Each row of a before or after table is a point. One or more steps were done to the points. Then noise was added and the rows were shuffled. The steps act on columns, c1 being the first. Write out the steps. A step turns or swaps two columns, mirrors them in a line or flattens them onto one, adds a multiple of one to another, or multiplies or shifts one. Angles are multiples of 10 degrees, from the lower column toward the higher: turns from -170 to 170, lines from 10 to 170 but not 90. Use the fewest steps. Two steps may share a column if one is a turn and the other turns, adds or multiplies; they go together, in the order done. Otherwise the lowest column goes first.
In the rows, zero is written as 128.

Before:
[[117 195]
 [115 204]
 [ 92 199]
 [168 132]
 [139 136]
 [168 188]
 [ 84 117]
 [137 132]
 [128 128]
 [129 194]
 [ 79 147]
 [ 81 144]
 [166 138]
 [162 174]]
After, 14 rows:
[[128 117]
 [158 104]
 [ 74  81]
 [133 115]
 [ 89  75]
 [144  98]
 [128  74]
 [100 161]
 [ 56  97]
 [ 74  77]
 [129 130]
 [128  64]
 [ 79 147]
 [ 83 143]]
Steps: mirror c1 and c2 in the line at 160 degrees

Before, 9 rows:
[[134  78 119 124]
 [139 107 204 133]
 [109 166 163 149]
 [162  46  55  89]
 [126 114  85  92]
 [102 120 191 129]
 [115 176  68  87]
 [121 103 178 182]
 [ 84  97 143 137]]
After:
[[ 96 185 159 110]
 [107 124 174  75]
 [142 136  87 163]
 [136  98 125 130]
 [112 128 203 119]
 [139 199  69 168]
 [185  68  73 162]
 [ 81 122 128 117]
 [ 82 142 176 131]]
Steps: turn c1 and c3 by 20 degrees; shift c2 by 20; multiply c4 by -1

Before, 8 rows:
[[138 141 127 138 124 149]
 [140 128 133 139 131  87]
 [138 115 126 129 107 151]
 [145 110 138 180 142 148]
 [144 116 145 126 143 104]
 [ 68 140 143 149 114 147]
 [128 139 121 141 137 161]
 [144 140 143 128 115 147]]
After:
[[160 118 155 108 146 145]
 [155 132 127  88 129 137]
 [125 137 100 150 135 100]
 [163 107 161 119 145  76]
 [161 141 130 145 120 121]
 [147 141 109 143 123 108]
 [146 117 153 146 108 112]
 [  7 139 129 134 121 100]]
Steps: multiply c1 by 2; turn c3 and c5 by 20 degrees; add -1.5 times c2 to c3; turn c4 and c6 by -120 degrees

Before, 11 rows:
[[128 121 143 160 174 101  91 118]
 [167 106 149 166 121 128 134 104]
 [104 102 146 172 147 143 171 167]
 [144 137  82 145 159 149  83 129]
 [ 77 144  65 150 132  87 214 194]
 [154 162 104 135  77 159  87  80]
 [189 130 125 149  92 136  96 158]
 [135 164 130 144 185 127 152 171]
 [156 134 134  81 108 141 105 187]
 [ 78 126 132 191 149 122 130 138]
 [134 113  94 143 153 136 173 104]]
After, 11 rows:
[[142  95 136  92 106 163 193 130]
 [129 151 124 162  79 160 245 118]
 [ 89 130 126 109 188 146 137 177]
 [ 84 169 125  96 156 120  55 120]
 [117 104 132 122 160 161 103 107]
 [155 117 123 115 136 137 137  75]
 [154 146 123 103 144 141 103 161]
 [177 113 129 147 129 164  96 148]
 [149 124 131 114  80 188 137 130]
 [187 157 118 125 137 135 190 149]
 [110 134 130 132 155  84 176 194]]
Steps: swap c1 and c5; flatten c2 and c3 onto the line at 170 degrees; turn c4 and c6 by 110 degrees; multiply c8 by 1.3; turn c7 and c8 by -50 degrees

Before, 14 rows:
[[147  74 205 108 149  94 144 135 127  63 129]
 [154  88  95  97 148 152 195  89  95 156 152]
 [140 141 225  86 148 111 187 106 102  60 126]
 [205  85 136 107 139 174 147 151  81 123 147]
 [133  94 220 107 123  67 202 161  83  52 134]
 [154 116  77  58 156 188 171 171 163 164 123]
 [108 160 178 131 124 136 136 144  90 118  56]
 [106 209 209  71  92 106 117 113 147 117 111]
 [150 194 182 179 112 120 186 122 153 113 105]
 [139  50 113 101 130 137 161 139 143  94 162]
 [182 141  63  88 138 126 150 138 114 140 116]
 [157  88 228 122 182  64 171 106 162  59 119]
 [111 191 125 132 162 142 147 140 122 107 141]
 [147  63 149  62 169 102 166 149 108 165 192]]
After:
[[102 159 138 127 121  84 138 145  91 151  52]
 [112 192 113 131 159 132 147 140 122 147 138]
 [149  74 188 130 148  93 145 135 127 209 129]
 [151  62 161 125 170 106 167 149 111  98 194]
 [158  88 217 125 183  82 173 106 158 221 117]
 [181 141 112 131 136 178 152 138 112  94 119]
 [205  85  86 127 140 107 146 153  80 141 147]
 [153 193 153 124 115  92 189 121 151 160 106]
 [155 114  55 126 155 142 172 171 159  82 121]
 [151  86  94 130 149 143 195  87  97  96 150]
 [139 142 177 129 149  72 188 108  98 219 127]
 [136  51 114 130 130 147 158 138 143 157 167]
 [130  95 221 128 124  91 204 158  83 223 132]
 [108 210 176 128  88  69 116 115 148 160 111]]
Steps: turn c3 and c6 by 70 degrees; turn c6 and c10 by 160 degrees; multiply c4 by 0
